Every row gives one point. Each copy is the shape, with its points in the same order, turned, moved and blurred by noise. Is it also mirrored, or only turned?

Shape:
[[-13 -29  29]
 [-19 -48 -41]
 [-43  19  -8]
 [ -5 -18   0]
 [  8 -44  -1]
 [  5  33   5]
 [ 31  24 -14]]
Copy 1, 7 rows:
[[-43  30  10]
 [-24  35 -60]
 [-16 -27  -7]
 [-14  27  -4]
 [-22  54 -14]
 [ 24   2  20]
 [ 38  25   8]]
Copy 1 is: mirrored
Copy 2 (7 x 3):
[[-32  28  29]
 [-10 -42  43]
 [-34 -18 -28]
 [ -8   1  16]
 [ -9   4  49]
 [  0  23 -33]
 [ 24  11 -18]]
Copy 2 is: only turned
Copy 3 (7 x 3):
[[ -2 -35  18]
 [-28 -23 -46]
 [-52  13  18]
 [ -4 -13  -1]
 [ 12 -29 -18]
 [ -2  32  24]
 [ 19  39   0]]
Copy 3 is: only turned
Copy 4, 7 rows:
[[  4  24 -19]
 [ 37 -39 -50]
 [-29 -29 -18]
 [ 16 -14 -14]
 [ 39  -3 -17]
 [-21 -25  22]
 [ 12 -47  29]]
Copy 4 is: mirrored

Shape:
[[-23 -31 -13   0]
 [ 27  -6  28  18]
 [-30 -18 -47  11]
 [ 37  11  25 -14]
 [-10 -34 -33  -9]
 [ 10  14  37  -6]
 [ 42  15  18  23]
 [-37  -7 -20   0]
 [ 29  33  16 -19]
 [ 28   9  42  -1]]
Copy 1:
[[  8 -38   5 -17]
 [-28  15  39 -17]
 [ 37 -36  -2  10]
 [-19  40  20 -37]
 [ 32 -29   6 -26]
 [-36  22   6 -21]
 [-14  38  41  -6]
 [ 12 -29 -17   2]
 [-10  52  -3 -24]
 [-36  35  23 -26]]
Copy 1 is: only turned
Copy 2:
[[ 24 -32 -13  -5]
 [-21 -11  26  32]
 [  8 -41 -52 -11]
 [ -6  12  17  56]
 [ 28 -33 -32   7]
 [-14  18  26  24]
 [-41  -6  11  56]
 [ 12 -13 -34 -21]
 [-18  36  -6  60]
 [-17  14  25  34]]
Copy 2 is: only turned
Copy 3:
[[ 22 -27 -29   3]
 [-23 -10  22  -2]
 [ 43   0 -43   8]
 [-26 -14  35  32]
 [ 43 -22 -17  16]
 [-39 -17   8  23]
 [-24  15  34   9]
 [ 13 -11 -44  14]
 [-29  -1  21  52]
 [-42 -17  25  17]]
Copy 3 is: mirrored
Copy 4, 10 rows:
[[-39   6  -8  10]
 [ 25 -14   4  19]
 [-40  48 -35   8]
 [ 26 -34 -25  11]
 [-40   7 -28  23]
 [ 28 -20 -12 -10]
 [ 48  -3 -18  19]
 [-30  23 -20 -10]
 [ 34 -27 -50   3]
 [ 34 -34  -4   8]]
Copy 4 is: only turned
